Every row gives one point. To make a cloud, some directions were put in groups of two or more. Within a group, all points are equally far from the middle, so they leave a hole (a ring in 2 directions, a hollow ball in 3). The other directions are filled evenly. Then the cloud was stretched, turned, moved and blurred a little. How many holes are there, and how many directions does each take, smallest first?

Cloud, 22 rows:
[[-23.3  -3.3 -20.9]
 [-36.2  10.8  22.6]
 [-35.8  -7.5  24.2]
 [ -5.8  -3.4 -24.0]
 [-21.6 -17.4 -16.6]
 [-24.7   2.8 -19.5]
 [ 14.4 -17.9   5.1]
 [-17.0  22.0  31.9]
 [-14.5  -8.5  36.9]
 [-11.5 -28.6  -3.2]
 [-10.3 -11.8 -22.4]
 [-26.2 -25.9   1.8]
 [-12.6 -14.0  34.5]
 [  9.5   4.5 -20.2]
 [-21.4  -1.1  37.0]
 [ 17.5  -0.1  23.7]
 [-18.5 -24.3  23.2]
 [ 15.6  13.2 -13.9]
 [  3.7 -25.0  11.0]
 [-24.6  22.3  -9.6]
 [-13.5  -5.4 -23.8]
 [ 18.3   5.0 -12.6]]
Holes: 1 (3)

Cloud, 29 rows:
[[-14.3   5.7  18.4  28.4]
 [  4.2   8.9  -7.7  34.9]
 [ 33.5  14.5   1.3 -23.5]
 [ 25.5  20.0  35.4   1.0]
 [ 15.4 -31.1  19.3  11.5]
 [ -6.0  -7.6  27.4 -26.6]
 [ 30.1   7.8  27.0  24.2]
 [  8.9 -33.2   8.4  10.4]
 [ 39.8   1.1 -11.6  -6.8]
 [  6.4  10.0 -15.7  30.3]
 [ -6.7  -7.4   1.4 -31.4]
 [  4.1 -31.9   6.9  12.5]
 [ -6.4   0.1  -5.1  33.1]
 [ 19.1  -7.0  41.9  -8.7]
 [ -6.4 -16.0 -19.4  -4.7]
 [  1.7   7.0  -8.6  34.7]
 [ 29.6   8.3   8.9  32.3]
 [-12.1 -21.4  20.9  17.3]
 [ 10.4 -30.0  25.0  11.0]
 [-19.0  14.0   0.0 -18.5]
 [-18.2   5.7   0.0 -23.3]
 [-16.2   6.0  20.1  26.1]
 [ -9.9  -7.0  -7.3  27.5]
 [ 39.5 -11.9  -2.7   8.9]
 [ 34.5 -13.7  20.2  18.7]
 [-17.3  -0.1  16.2 -25.1]
 [ -4.4   2.7  -3.2  34.6]
 [ -6.5  -7.8  28.9 -24.4]
 [-15.1  16.4  24.2  20.7]]
Holes: 2 (2, 2)

Cloud:
[[-35.8  12.0 -14.1  18.6  -2.4  -2.5]
 [-31.5  35.5  -1.8  11.2  -3.0 -15.4]
 [  4.8  28.8  -2.8  -3.8  -7.2 -21.9]
 [-28.6  14.8  10.6  -5.3 -12.0  -4.3]
 [ 14.6  17.5 -10.9   2.5   8.8  23.5]
 [ -8.7 -24.6  15.7 -23.4 -13.0  46.9]
 [-22.4  -4.9  10.2 -20.3   6.8 -29.2]
 [ -8.8 -20.7 -26.1  -4.4  -2.8  -9.4]
 [ 15.8 -23.5  -3.5  32.6  22.5  31.0]
 [-34.8 -10.4   6.6   4.9 -47.5  17.6]
 [-14.0 -44.1   7.4  15.3 -39.5  -8.2]
 [ 20.8  -1.5  14.5  11.9 -25.6  36.7]
 [-38.1 -13.5  -3.2 -11.0 -23.6 -15.1]
 [-18.9 -18.9  28.3 -23.7   5.0   8.4]
 [ 15.3 -31.4  16.3  28.2  24.8  12.3]
 [ 27.2  -6.6  -8.7   0.0  -8.4 -13.4]
 [-16.4 -20.6   3.9  -8.2  28.0 -15.5]
 [ 26.3 -25.0   2.5  24.3   4.8  22.0]
 [  4.6 -30.4 -24.0 -27.6  23.8  -0.4]
 [ 15.0 -15.4   0.0  35.3 -31.5  11.2]
 [ -5.5  29.7 -21.0  14.2  -5.5   6.5]
 [-14.8 -12.8  22.1 -11.1   3.4 -19.3]
 [-15.2 -29.9   8.8  -3.1 -14.5  37.1]
 [-19.2  16.3 -14.6  -2.0 -32.9   2.1]
 [ -5.5 -32.9  28.9  24.2 -16.0  -4.1]
 [-10.4   5.8   9.5  15.1  -3.7 -41.0]
 [ 10.2 -21.3 -15.1  18.5  35.0  12.9]
 [ 33.4   4.4 -11.4 -11.4  10.0  -2.2]
 [-11.0 -10.8 -28.2  11.2 -23.4  -6.9]
 [-14.6  -6.7  32.8   8.3  11.9   1.2]
 [-21.7  -0.6 -14.8  24.8 -10.0  14.3]
 [  7.4 -18.5 -15.8  21.7  40.3  12.0]
 [  1.2   9.1  14.5  -0.2  18.5 -23.9]
 [-17.2  15.5  19.8  -3.7 -24.4   2.8]
 [-25.9   4.0  -6.2  24.9   2.5  21.6]
 [-13.2  -7.3  -5.7  22.6  39.2 -27.1]
 [ 25.8  -3.4  10.8  -5.7 -22.7  14.1]
 [ 20.7   8.4  13.4   5.7  -8.5   6.0]
 [-20.6 -18.9  -5.4 -22.3  -8.5  10.0]
 [  4.9 -35.8  -0.1  17.6   3.1  26.6]
 [ 18.0   4.9  -5.9  -6.1   3.6  32.6]
 [ -5.3  21.1  21.9  29.9 -40.9  18.0]
 [-30.3  24.7   7.3  30.2 -32.9  18.0]
 [ -8.0 -22.1   4.7  22.8   3.5 -22.6]
 [ 16.9 -10.0   2.2  10.7 -42.2  22.9]
 [ 20.8 -12.4  29.4   8.8 -18.0   8.8]
 [-13.7 -29.1  28.9   5.6 -11.3 -11.0]
 [-23.5   3.6  -1.3  24.1  23.8 -39.0]
 [ 16.4   0.9   9.5   7.6 -18.7  41.7]
 [-26.2  24.0  15.6  14.7   5.4   2.8]]
Holes: 1 (3)

Cloud, 89 rows:
[[ -2.5  20.8  20.7   5.1  16.6 -43.0 -21.3 -14.6]
 [ 23.4   2.2  23.4   2.3   7.3 -13.2 -38.3 -13.5]
 [ 48.4 -14.0 -23.1  18.5  -3.5  12.6  -2.3  -7.2]
 [-18.7  22.4 -38.4 -14.3   9.9  20.8  -8.8   0.1]
 [ 19.5 -19.8 -33.3   3.2  38.6  12.2 -25.8  14.5]
 [  7.4   4.6 -15.7  17.5 -19.5  16.3  18.1  15.2]
 [ 30.5   5.3  21.3  11.7  18.5  32.5  -1.6 -21.4]
 [ -2.9  -6.0  -6.4 -17.3 -17.5  -2.3 -23.0  22.0]
 [ 26.5  19.2 -23.7 -24.6  17.1 -19.9   2.3 -24.7]
 [-12.0  -6.9 -21.7  33.4   4.8  40.8  -2.9  10.9]
 [ 27.8  28.2   2.5   2.4   5.6  27.0   4.3   6.6]
 [ 23.0  16.5  26.8   8.7   5.3  23.7   7.9   3.9]
 [ 29.4 -20.9 -33.8   7.8   4.7 -12.5  12.7 -24.1]
 [-10.6  25.8 -27.5  -5.3 -20.6 -10.4 -41.2   6.6]
 [ 26.2  21.7 -28.3   1.4  26.9  20.6  22.0 -11.8]
 [ 25.1  -6.5   2.2   8.8  14.9  18.7 -32.8 -18.3]
 [-12.9  39.2 -37.3  -3.9  11.6  12.9  14.3 -16.3]
 [ 17.5 -11.6 -37.6  -1.8  31.1   4.1 -11.2 -12.6]
 [-39.0  15.7  -0.7   6.0  27.5  13.6 -29.4   2.8]
 [ 40.1  36.5 -17.6   9.8  -8.6  14.7   6.3 -21.3]
 [ 38.1 -11.1 -27.9  14.0   3.2 -14.2  17.8 -15.0]
 [ 17.5   4.7  10.1  30.8  23.1  34.2  -0.8  -8.7]
 [-11.1  12.5   4.6 -10.8  -1.1  25.5 -28.5 -33.9]
 [ -0.6  -2.1 -16.2  -6.3 -25.6   3.3  20.6  -3.5]
 [-11.1  14.2 -22.6 -26.8 -12.5 -10.0  19.6 -25.3]
 [ 33.2  11.0 -22.7   7.5  -2.2 -32.5 -29.8 -14.0]
 [-25.6  -9.2   7.4  29.8  -2.8 -16.5 -22.2  17.7]
 [-38.4  33.0   6.9 -24.1  19.6  -0.3 -10.5 -12.8]
 [  4.6 -27.6 -26.4   3.6  23.2   2.8   3.0 -26.3]
 [ 18.0  -0.2 -24.6   1.4  13.5  35.8 -12.2 -43.3]
 [-36.1 -16.8 -30.1  14.8  14.6 -12.1 -10.3  10.3]
 [-19.3  34.7 -20.3 -25.4   5.8  15.2 -35.8  12.4]
 [-30.5   3.8 -14.3   4.3   0.6  -7.0  13.0 -42.7]
 [  2.1  19.3  24.2   8.9  31.6  15.0 -31.9  10.4]
 [  0.1   3.3 -31.0  22.1  33.5   0.8   1.6  15.1]
 [  5.1 -16.9   5.2 -17.0  26.5  14.0  15.6 -32.4]
 [-21.8   5.2 -38.4  18.5  15.0  22.4  20.3 -13.2]
 [-25.2  27.6 -37.5   7.0  13.0  18.8 -14.9 -15.9]
 [-33.7  30.9 -16.7  10.5  21.8  -5.8  -8.9 -25.5]
 [-30.9  -3.6   9.0  14.3  31.1  24.1  13.9   7.9]
 [ 13.0   9.3  10.2 -31.0  24.4 -17.6  -2.8 -27.6]
 [ -1.8  13.2   0.3   3.8 -13.3  -4.7  -6.3  28.0]
 [ -4.1  29.2 -31.2  15.6  12.3 -27.7   1.9 -20.0]
 [-19.4  11.5  -2.1   7.4  -4.1  25.6 -24.4 -21.5]
 [-23.8 -18.2   3.9 -17.5  18.4  21.6  22.4  -1.4]
 [ 35.7   3.1 -19.8 -13.2  -5.4 -12.5 -41.6   2.5]
 [  5.8  -9.0 -16.2 -32.9  17.4  24.1  16.9 -11.9]
 [ 18.9  -8.1  -7.4 -24.3  32.8 -15.1 -10.6  17.1]
 [ -0.8  53.7 -12.1 -17.1  22.8   4.8 -20.7   3.0]
 [-22.9  24.6  18.2  -4.6  36.7   5.8 -15.1  12.1]
 [  7.0  25.6  -3.4   4.1 -17.8   5.9   6.9   6.1]
 [ -2.3 -13.3  13.9  -4.0  -5.3  26.8 -15.9 -13.6]
 [-20.4   2.6  14.5  -2.6 -11.1  -3.6  27.4 -18.1]
 [ 12.4  -3.5  33.1  18.6  11.7 -13.9 -23.1  17.6]
 [ 16.2   1.2 -11.0 -35.7  14.4   7.3  21.6 -31.6]
 [  3.6  30.4 -16.2  -4.8  21.4  19.8  28.2  -3.6]
 [ -1.9  -6.6 -15.7   9.4 -21.7  -0.4  -4.5 -42.0]
 [  5.4 -12.5  21.3 -16.0   3.5   4.2 -46.9   2.4]
 [ -7.3 -19.4 -22.8  -4.1  33.0  12.3 -42.9  -0.3]
 [-27.8 -10.1 -40.6  -6.5   7.8 -25.7 -26.2  14.8]
 [ 39.0  -7.2 -22.0  15.6  -6.0  -5.6 -14.6 -22.5]
 [  0.8 -11.6  19.0 -18.6 -10.7  -4.5 -23.7  -6.6]
 [ -5.7 -20.0 -43.5 -13.9  19.5  -6.3 -18.9   5.3]
 [ 13.5  27.1 -33.1   8.4  17.4 -21.1   7.2 -26.4]
 [ 24.7 -29.2  27.7  13.0  15.5  -8.0  18.1   3.7]
 [-30.7 -10.4   4.8   4.0  21.5  38.6  -5.3   4.1]
 [  1.1   2.3 -22.9 -37.2   7.0  -4.8   6.6 -19.6]
 [ 12.8  11.8   6.7 -22.9  33.3 -20.9  -8.1   5.2]
 [-19.5  36.9 -39.2   5.2  15.4 -10.0  -2.2 -14.9]
 [-20.8  24.2   5.8 -13.0   5.1 -31.9  -4.4  13.9]
 [ 13.9   0.8  13.8 -20.7  30.1  -9.4   4.5 -21.7]
 [-26.2  13.4   4.4 -17.9   0.2 -14.8  12.3  -3.6]
 [  7.4  11.1  -3.1  14.8  31.8  -5.5  12.3 -35.3]
 [ 15.8  -1.4 -21.5   5.0 -12.9  14.4 -23.7 -38.9]
 [ 14.9  -8.2  -4.8 -33.1  13.1 -20.1  -3.7  -5.6]
 [-11.3  -3.9 -24.1  19.2 -16.5   6.5 -23.4  -2.4]
 [ 19.0  -7.6 -16.3   9.8  11.7 -28.0  -7.9 -33.0]
 [ -1.1 -44.1 -25.5  11.0   7.6 -14.7  -8.1  -1.3]
 [  5.7  -6.7   9.8 -26.7 -10.7  -0.2 -31.0   8.8]
 [ -6.3 -23.9 -36.3  -4.9   9.4 -29.4 -30.0  -0.4]
 [-17.1 -15.7 -17.3   3.8  19.0  34.9 -18.2 -10.4]
 [-40.4  -0.4 -12.7   3.6   9.1 -21.3 -14.7 -15.3]
 [-15.4  -2.4   9.4 -22.4  14.1  36.5 -17.0   7.9]
 [  6.3  21.9 -25.7   2.5  21.2  -3.0  20.9   0.4]
 [ -8.3  11.9  13.2  11.8  35.2   8.1  17.3 -12.8]
 [ 21.5  13.2 -33.8 -24.6  10.1  16.7 -39.3 -10.1]
 [ 28.1 -13.8 -16.2 -18.8   7.2 -20.0   2.1  -0.6]
 [-20.8   1.8  -9.0 -10.3  -4.0 -20.6   1.6  23.2]
 [  0.5  22.9  25.4  14.4  18.9   6.9 -36.3   7.7]]
Holes: 3 (2, 2, 2)
